Each row of a before or after table is a point. The points were changed in one or more steps. Then noise was added and the rows were shuffled. The steps act on columns, c1 being the first. What was done? A step turns or swaps two columns, mirrors them in a line or flattens them onto one, adds a multiple of one to another, or multiplies or shifts one. Angles are multiples of 10 degrees, from the lower column toward the higher: turns from -170 to 170, lines from 10 to 170 but not 90. Use the fewest steps. Two steps may share a column if one is a turn and the other turns, adds or multiplies; they go together, in the order done. Otherwise the lowest column goes first.

Before:
[[-2.9,0.4],
[3.7,-3.6],
[2.2,-0.9],
[4.0,0.4],
[1.4,-0.6],
[3.7,0.1],
[-12.1,-1.7],
[1.7,-6.4],
[-6.7,-1.8]]
After:
[[1.2,0.2],
[-6.8,-0.9],
[3.8,1.3],
[-12.4,-0.8],
[2.3,0.1],
[-3.0,1.4],
[1.8,-5.2],
[3.9,-2.4],
[4.0,1.4]]
Steps: shift c2 by 1.0

Before (9 x 4):
[[-2.6,-3.0,-2.3,-2.3],
[-1.5,-3.7,3.5,3.1],
[3.6,-3.7,6.1,2.5],
[1.2,3.7,7.1,3.6],
[-2.4,4.7,-15.7,-2.3],
[0.3,-1.2,1.7,-2.0],
[2.3,-2.9,1.2,0.8],
[-1.4,-3.1,5.5,4.5],
[-1.8,-1.9,4.8,-1.1]]
After (9 x 4):
[[-6.5,-2.8,-2.4,-2.2],
[5.8,-2.8,1.3,0.6],
[2.8,3.7,6.9,3.5],
[-6.0,4.8,-15.6,-2.2],
[-3.6,-3.7,3.7,3.1],
[9.0,-3.9,6.3,2.4],
[-3.6,-3.2,5.3,4.4],
[-4.5,-1.9,4.7,-1.0],
[0.8,-1.2,1.8,-1.9]]
Steps: multiply c1 by 2.5

Before (14 x 8):
[[0.0,-1.4,1.4,1.9,0.5,-5.4,-4.0,3.6],
[3.9,1.9,-1.0,2.1,1.1,-2.8,2.7,9.5],
[-2.0,-1.8,-3.2,-6.9,-9.5,-3.0,-2.5,-5.6],
[5.1,1.0,1.9,-1.7,4.0,-0.8,-3.3,1.7],
[2.3,4.4,2.4,2.1,3.1,3.4,3.5,5.4],
[-1.0,2.0,-3.1,0.8,7.5,-2.2,2.1,-1.1],
[3.5,2.3,-7.2,-7.4,-3.8,-3.9,-5.8,-3.7],
[2.7,-1.0,3.4,-6.0,1.4,-1.4,5.2,7.4],
[1.0,4.4,4.4,1.4,5.6,-4.7,-2.0,3.8],
[1.4,4.9,4.6,-1.2,2.4,-6.0,-3.5,6.3],
[8.6,0.6,9.7,4.3,4.7,-2.7,5.3,6.3],
[-1.0,8.7,-1.3,-3.8,-9.0,-1.3,-2.6,-10.2],
[2.8,3.6,2.0,4.3,2.0,3.6,-1.7,0.6],
[-4.2,1.2,-1.8,-7.8,-4.2,1.1,-6.2,-3.3]]
After (14 x 8):
[[1.8,4.9,4.7,-0.9,2.6,-12.1,-3.5,6.2],
[1.1,4.4,4.7,1.5,5.9,-8.7,-1.8,3.7],
[-1.0,8.5,-1.2,-3.6,-9.0,8.8,-2.7,-9.9],
[2.3,4.4,2.1,2.1,3.1,-1.6,3.7,5.4],
[-1.7,-1.5,-3.0,-6.7,-9.4,2.6,-2.8,-5.7],
[-4.1,1.3,-1.7,-8.0,-4.3,4.6,-6.5,-3.5],
[5.1,0.6,1.9,-1.6,3.6,-2.4,-3.3,1.4],
[8.3,0.2,9.5,4.3,4.9,-9.2,5.3,6.4],
[2.8,3.6,1.9,4.3,2.0,3.1,-1.4,0.9],
[-1.1,1.6,-3.4,0.6,7.6,-1.2,2.4,-1.5],
[0.2,-1.5,1.3,1.9,0.5,-9.0,-4.1,3.7],
[3.1,-0.9,3.1,-6.4,1.6,-8.8,5.3,7.7],
[4.2,1.9,-1.1,2.0,1.1,-12.1,2.8,9.7],
[3.3,2.0,-7.4,-7.3,-3.7,0.1,-5.6,-3.9]]
Steps: add -1 times c8 to c6

Before (11 x 11):
[[4.5,1.9,-1.5,4.9,-5.6,2.3,1.0,-2.9,-0.1,-1.2,-2.4],
[1.7,1.9,-4.9,-3.4,2.3,2.9,-4.6,-5.0,2.7,2.4,-3.8],
[3.2,-11.3,2.1,-2.6,2.7,-14.8,5.4,-1.6,0.1,-2.6,1.4],
[4.5,1.7,-0.4,0.0,2.9,3.2,-1.6,-5.3,-3.5,4.9,-3.7],
[-2.1,1.8,-2.5,0.3,3.5,-0.2,-1.8,-2.5,-5.1,-3.8,1.1],
[-6.5,2.9,-4.7,-3.5,-5.1,2.9,3.6,-4.4,-5.2,-0.9,-3.3],
[-1.6,4.2,1.7,-2.3,0.8,0.2,3.3,-5.6,-1.4,-4.1,-0.1],
[-2.8,3.9,5.7,0.3,-2.9,-2.0,-16.1,-4.8,1.1,6.5,-2.2],
[-1.7,-5.8,5.6,13.4,-1.0,2.7,2.7,-4.3,2.4,-2.5,-1.9],
[1.5,1.6,-2.6,-2.5,2.3,-2.9,0.1,-1.3,1.1,5.8,1.9],
[1.0,4.2,-4.7,-2.0,2.7,-10.9,4.5,-3.4,-2.4,-0.7,-4.2]]
After, 11 rows:
[[-6.4,-1.8,-2.4,-3.4,-4.9,2.8,3.8,-4.4,-5.3,-1.1,-3.5],
[-1.5,0.5,3.4,13.4,-1.0,2.7,2.9,-4.2,2.5,-2.5,-1.6],
[1.8,-2.7,-1.8,-3.4,2.4,3.0,-4.5,-4.8,2.7,2.3,-3.8],
[0.6,-0.9,-2.5,-1.8,2.8,-10.7,4.3,-3.4,-2.3,-0.6,-4.1],
[1.6,-1.0,-1.1,-2.5,2.1,-2.5,0.1,-1.4,1.2,5.7,1.9],
[-2.3,-0.9,-1.2,0.4,4.0,-0.5,-1.7,-2.5,-4.7,-3.7,0.9],
[4.5,0.1,-1.2,4.9,-5.7,2.3,0.4,-2.8,0.0,-1.1,-2.3],
[-1.7,3.9,-0.8,-2.4,0.8,0.2,3.3,-5.5,-1.4,-4.3,0.1],
[-3.2,7.0,0.1,0.3,-2.9,-1.9,-15.9,-4.7,1.1,6.6,-2.0],
[4.6,0.6,-0.5,-0.1,2.8,3.3,-1.6,-5.1,-3.6,4.8,-3.9],
[3.2,-5.6,4.2,-2.6,2.6,-14.8,5.3,-1.6,0.1,-2.6,1.3]]
Steps: turn c2 and c3 by -50 degrees; multiply c3 by 0.4

Before (8 x 14):
[[-4.2,0.7,-2.2,-4.3,-6.5,4.6,5.5,-3.8,2.3,0.9,-1.6,7.7,-2.0,-2.1],
[3.1,2.3,4.2,0.9,0.4,-0.7,-7.3,-4.5,-3.3,1.2,-1.7,5.6,8.1,5.7],
[6.3,-2.8,-3.7,-2.9,0.6,1.7,-2.5,7.7,1.8,-0.5,-1.3,-3.2,-2.4,1.6],
[0.0,-0.1,-1.5,0.2,2.3,1.3,4.2,7.1,1.9,4.5,1.4,-1.1,2.2,-0.7],
[-3.5,2.0,1.6,0.1,-1.3,2.2,12.1,1.7,7.7,-1.7,-2.9,-1.1,-3.7,-2.8],
[0.1,2.1,-4.5,-1.5,2.9,-0.1,1.5,-4.1,-2.0,3.9,-7.6,-12.6,5.1,-5.6],
[-4.1,0.4,4.2,-0.1,-6.6,-1.3,-7.3,6.6,0.7,-8.6,-0.4,5.8,1.4,3.2],
[2.4,-5.5,1.6,-4.6,-0.7,-0.9,-4.1,-0.5,-3.1,0.0,-3.5,-8.1,5.8,-4.3]]
After, 8 rows:
[[12.3,2.2,1.6,0.1,-1.4,2.1,3.1,1.7,7.5,-1.6,-3.0,-1.2,-7.3,-2.8],
[-5.3,-3.0,-3.5,-2.8,0.7,1.6,4.3,7.6,1.7,-0.4,-1.3,-3.2,-4.8,1.7],
[6.8,0.6,-2.3,-4.3,-6.6,4.5,-1.0,-3.8,2.3,0.8,-1.7,7.6,-4.0,-2.0],
[3.5,0.1,-1.6,0.2,2.4,1.3,2.3,7.0,1.8,4.5,1.4,-1.0,4.4,-0.7],
[1.4,2.0,-4.4,-1.6,3.0,0.0,0.8,-4.1,-1.9,3.9,-7.6,-12.7,10.1,-5.5],
[-4.1,0.4,4.2,-0.1,-6.6,-1.3,-7.1,6.7,0.8,-8.6,-0.2,6.0,2.7,3.2],
[-4.7,-5.5,1.7,-4.6,-0.8,-0.9,-0.1,-0.5,-3.3,-0.1,-3.5,-8.2,11.6,-4.3],
[-8.1,2.3,4.3,1.0,0.4,-0.7,-1.0,-4.5,-3.5,1.1,-1.6,5.7,16.3,5.6]]
Steps: mirror c1 and c7 in the line at 60 degrees; multiply c13 by 2

Before (8 x 20):
[[-1.0,0.6,4.6,1.1,0.3,0.2,-0.9,6.5,-1.9,3.5,-1.2,1.9,-6.2,-0.5,-3.5,5.1,3.4,3.4,-4.4,-6.3],
[-3.3,3.9,-4.9,-5.1,1.1,-3.5,0.2,0.1,2.5,-2.3,-4.6,0.3,-0.8,-1.4,-3.5,7.7,-2.0,2.9,2.0,-0.2],
[-3.9,3.5,2.1,-4.4,2.8,-3.3,4.5,-0.5,1.2,0.1,-4.9,5.5,-1.5,4.0,-3.4,-3.7,-2.3,2.6,-4.1,0.3],
[1.9,3.8,4.5,-4.4,0.3,-2.1,-0.5,-0.3,-18.4,-3.8,-0.8,-1.5,-3.3,5.6,4.2,-4.0,9.4,1.1,-2.8,0.3],
[3.0,0.3,4.9,6.2,-7.6,3.0,2.7,-3.5,0.1,-2.8,6.2,-0.4,4.2,-1.4,1.4,-1.4,0.0,1.8,-3.9,0.8],
[4.1,-10.7,4.1,4.2,-2.3,5.1,-2.5,-3.6,1.4,-1.7,2.0,1.5,-7.4,-2.8,1.9,-1.8,-4.0,-6.6,-2.5,-0.1],
[0.1,0.1,-0.2,-4.9,2.0,-3.5,3.7,-0.9,1.6,16.2,-0.2,-0.2,-6.3,2.1,-3.9,-3.9,-2.0,2.9,0.4,-1.2],
[-3.6,3.2,4.1,-6.4,-4.6,-2.8,-1.7,-1.4,1.7,-0.5,8.8,9.1,-5.8,0.0,-5.0,1.2,-4.7,-5.2,10.7,-1.2]]
After, 8 rows:
[[0.0,-4.7,-0.7,-4.7,-1.1,-3.3,16.3,0.6,1.4,-3.8,1.1,-0.6,-6.2,2.1,-3.8,-3.7,-2.3,2.9,0.4,-0.9],
[2.1,-1.0,-2.2,-4.3,0.2,-2.2,-3.7,-3.5,-18.3,0.7,0.8,-1.5,-3.6,6.0,4.3,-3.9,9.5,1.4,-2.9,0.1],
[2.8,-4.8,-5.7,6.2,3.5,3.1,-2.9,-2.3,0.1,-2.9,-9.5,-0.6,4.2,-1.4,1.6,-1.5,0.0,2.1,-4.0,0.9],
[-3.6,-1.2,-1.5,-4.1,0.1,-3.4,0.2,-1.4,1.0,-4.4,5.9,5.2,-1.6,4.1,-3.3,-4.1,-2.2,2.6,-4.4,0.1],
[-0.8,-4.5,3.4,1.0,0.2,0.4,3.4,-7.3,-2.2,0.6,1.1,1.9,-6.0,-0.4,-3.3,5.2,3.2,3.2,-4.4,-6.3],
[4.0,-15.9,-5.0,4.1,0.7,5.3,-1.5,-1.6,1.4,2.6,-3.0,1.9,-7.7,-3.0,1.6,-1.7,-3.8,-6.5,-2.7,-0.3],
[-3.4,-1.8,-3.3,-6.8,-0.6,-2.8,-0.3,-3.0,1.6,1.7,-10.1,9.3,-5.4,-0.2,-4.8,1.4,-4.7,-5.2,10.6,-1.3],
[-3.6,-1.0,2.7,-5.3,1.3,-3.5,-2.5,4.2,2.5,-0.2,4.6,0.2,-0.8,-1.7,-3.4,8.1,-2.0,2.8,2.2,-0.4]]
Steps: shift c2 by -5.0; turn c3 and c8 by -120 degrees; turn c5 and c11 by 150 degrees; turn c7 and c10 by -90 degrees

Before:
[[-1.3,5.2,-0.2,1.0,4.2,4.7,2.2,-2.3,6.9,4.7,-0.8,3.3,-2.9,1.8,7.2,-1.8,6.0,-5.4,-2.6,5.7,-0.7,-3.9,-5.2,-3.1],
[-3.7,-0.2,1.0,-3.2,2.1,-1.9,3.2,0.0,-3.4,-4.1,1.0,5.0,5.6,1.1,-1.5,-5.4,-1.7,-8.4,-2.2,1.0,0.9,2.2,4.1,-4.4],
[5.2,4.7,1.2,-2.0,2.8,7.8,-2.1,-3.2,3.3,-3.5,-1.2,1.8,4.2,4.1,-2.1,-0.6,-3.2,0.4,-2.9,-5.1,-1.7,-2.6,5.7,1.7],
[5.7,-0.3,-1.5,1.9,-2.2,0.8,4.6,-0.6,8.3,-1.1,5.2,-5.2,-0.8,-1.0,1.0,2.3,-0.1,1.2,8.5,-3.4,3.0,6.9,8.0,2.4],
[7.4,-7.7,-3.7,-3.3,-2.2,6.2,-0.3,7.3,4.0,7.6,3.5,5.6,2.5,-7.4,-2.4,-4.8,10.1,-3.9,3.2,3.0,-1.5,0.8,-2.6,-6.4],
[-0.4,4.3,-6.9,-0.9,0.7,7.9,6.2,7.6,-3.2,-0.5,-2.4,1.1,-1.4,-7.0,2.2,4.1,4.4,0.3,0.9,5.4,-6.5,2.8,-3.2,-3.0],
[-4.4,6.2,-0.2,5.9,2.9,0.6,0.9,8.9,-3.7,6.7,5.9,-3.8,-2.2,-3.5,-2.3,-6.2,2.5,-5.4,2.2,-4.9,3.6,-0.1,-0.1,-4.1],
[-3.3,-4.9,-8.9,-1.4,4.3,-1.6,2.5,0.4,-3.0,-3.7,-0.4,-0.8,-3.8,-2.2,11.0,5.2,1.6,-1.7,0.0,-4.7,-4.9,2.3,2.5,4.8],
[-2.0,-3.7,-4.9,9.3,-1.8,-5.0,3.4,-3.5,8.2,5.0,-3.2,-7.1,-6.6,-5.2,10.0,-1.6,3.8,4.5,-2.9,6.6,1.0,1.2,-1.9,1.6]]
After:
[[-1.2,5.3,-0.4,0.8,4.0,4.5,1.9,-2.3,6.6,5.1,-0.6,9.5,-3.0,2.1,7.3,-2.0,5.9,-5.6,-2.8,5.8,-1.0,-3.6,-5.2,-3.1],
[-3.2,-0.3,1.0,-2.8,1.9,-2.2,3.4,0.1,-3.3,-4.2,1.0,15.2,5.2,1.0,-1.6,-5.8,-1.1,-8.4,-2.3,0.9,0.6,2.6,3.8,-4.8],
[6.0,-0.5,-1.7,1.8,-2.2,0.9,4.3,-1.0,8.1,-1.2,4.7,-15.7,-1.1,-0.9,1.0,2.6,-0.4,1.4,8.3,-3.2,3.3,6.3,7.9,2.8],
[-3.3,-5.2,-8.7,-1.8,3.8,-1.4,2.4,0.5,-2.9,-3.9,-0.6,-2.7,-3.5,-2.0,11.5,5.3,1.4,-1.7,0.1,-4.8,-5.4,2.3,2.9,4.7],
[7.2,-7.5,-3.6,-3.5,-2.1,6.3,-1.0,7.2,3.4,7.5,3.3,16.6,2.5,-7.7,-2.3,-5.1,10.1,-3.5,3.6,2.7,-1.8,1.1,-2.5,-7.1],
[-4.0,6.4,0.1,6.1,3.3,0.6,0.7,8.7,-4.1,6.8,6.0,-11.2,-1.9,-3.3,-2.4,-6.4,2.7,-5.8,2.2,-4.3,3.3,-0.1,0.2,-4.1],
[-2.1,-4.3,-4.6,9.4,-1.9,-4.9,3.7,-3.6,8.2,4.8,-3.1,-21.2,-6.8,-5.6,9.7,-1.7,4.0,4.6,-3.2,7.1,1.2,1.3,-2.0,1.3],
[-0.4,4.3,-6.7,-0.4,0.9,7.7,6.2,7.6,-3.7,-0.7,-2.7,3.3,-1.1,-7.4,1.8,4.0,4.3,0.7,1.2,5.8,-7.0,2.5,-3.1,-3.3],
[5.4,4.7,1.3,-1.8,2.6,7.6,-1.9,-3.5,3.2,-3.5,-1.1,5.4,4.2,4.4,-2.0,-0.9,-3.0,0.3,-3.3,-5.9,-1.6,-3.0,6.1,1.9]]
Steps: multiply c12 by 3
